Each row of a before or after table is a point. One or more steps were done to the points. Then noise was added and the rows were shuffled. The steps act on columns, c1 being the first. Write out the steps. A step turns or swaps two columns, mirrors them in a line or flattens them onto one, adds a multiple of one to another, or multiplies or shifts one. Angles are multiples of 10 degrees, from the lower column toward the higher: turns from -170 to 170, lines from 10 to 170 but not 90. Use the fewest steps. Two steps may share a column if one is a turn and the other turns, adds or multiplies; they go together, in the order done. Otherwise the lowest column goes first.

Before (9 x 3):
[[-0.11  0.26 -0.38]
 [-0.12  0.11 -0.12]
 [-0.67  0.26  0.34]
 [-0.22  0.11 -0.13]
 [ 0.23 -0.16 -0.20]
 [ 0.24  0.48 -0.18]
 [ 0.23 -0.32 -0.21]
 [ 0.20  0.63  0.04]
 [ 0.22 -0.02  0.44]]
After (9 x 3):
[[-0.06 -0.52 -0.45]
 [ 0.02 -0.66  0.10]
 [ 0.73 -0.02  0.86]
 [-0.33  0.22 -0.52]
 [ 0.12 -0.07 -0.29]
 [ 0.26 -0.06 -0.34]
 [ 0.19 -0.19 -0.93]
 [-0.25  0.06 -0.51]
 [-0.21 -0.04  1.09]]
Steps: turn c1 and c2 by -160 degrees; multiply c3 by 2.5

Before (11 x 8):
[[-0.31  0.13  0.44  0.44  0.57 -0.33 -0.45 -0.08]
 [ 0.04  0.41 -0.33 -0.17 -0.32  0.30  0.37  0.45]
 [-0.54 -0.28  0.16  0.24 -0.16 -0.40 -0.57  0.09]
 [-0.38 -0.25  0.44  0.45 -0.01 -0.01 -0.01 -0.37]
 [ 0.21  0.25 -0.61 -0.13 -0.33  0.51 -0.17 -0.18]
 [-0.66  0.28  0.96  0.36 -0.13 -0.49 -0.63 -0.35]
 [ 0.27  0.01 -0.14 -0.62 -0.39  0.44  0.43 -0.04]
 [ 0.43  0.05 -0.02 -0.30 -0.23  0.65 -0.29  0.32]
 [-0.19  0.00 -0.32 -0.66  0.43 -0.07 -0.44  0.15]
 [-0.88  0.25  0.58  0.34 -0.05  0.09 -0.30 -0.43]
 [-0.13 -0.02 -0.26 -0.37 -0.16  0.84  0.10  0.40]]
After (11 x 8):
[[ 0.38 -0.64  0.44 -0.03  0.43 -0.02 -0.13 -0.40]
 [ 0.31 -0.70  0.15  0.14  0.24 -0.41 -0.75  0.09]
 [ 0.02 -0.35 -0.33 -0.45 -0.63 -0.05 -0.49  0.15]
 [ 0.12 -0.41 -0.24  0.18 -0.37  0.87  0.05  0.46]
 [ 0.41 -0.11  0.97  0.15  0.36 -0.50 -0.83 -0.37]
 [-0.25 -0.18 -0.58  0.34 -0.17  0.51 -0.11 -0.19]
 [-0.12 -0.40 -0.10  0.41 -0.61  0.42  0.51 -0.06]
 [ 0.07  0.02 -0.34  0.30 -0.19  0.28  0.37  0.47]
 [-0.47 -0.37 -0.01  0.25 -0.28  0.66 -0.13  0.29]
 [ 0.16 -0.28  0.40 -0.52  0.44 -0.32 -0.59 -0.07]
 [ 0.70 -0.16  0.57  0.02  0.34  0.11 -0.56 -0.43]]
Steps: mirror c1 and c7 in the line at 80 degrees; shift c2 by -0.40; turn c4 and c5 by 90 degrees
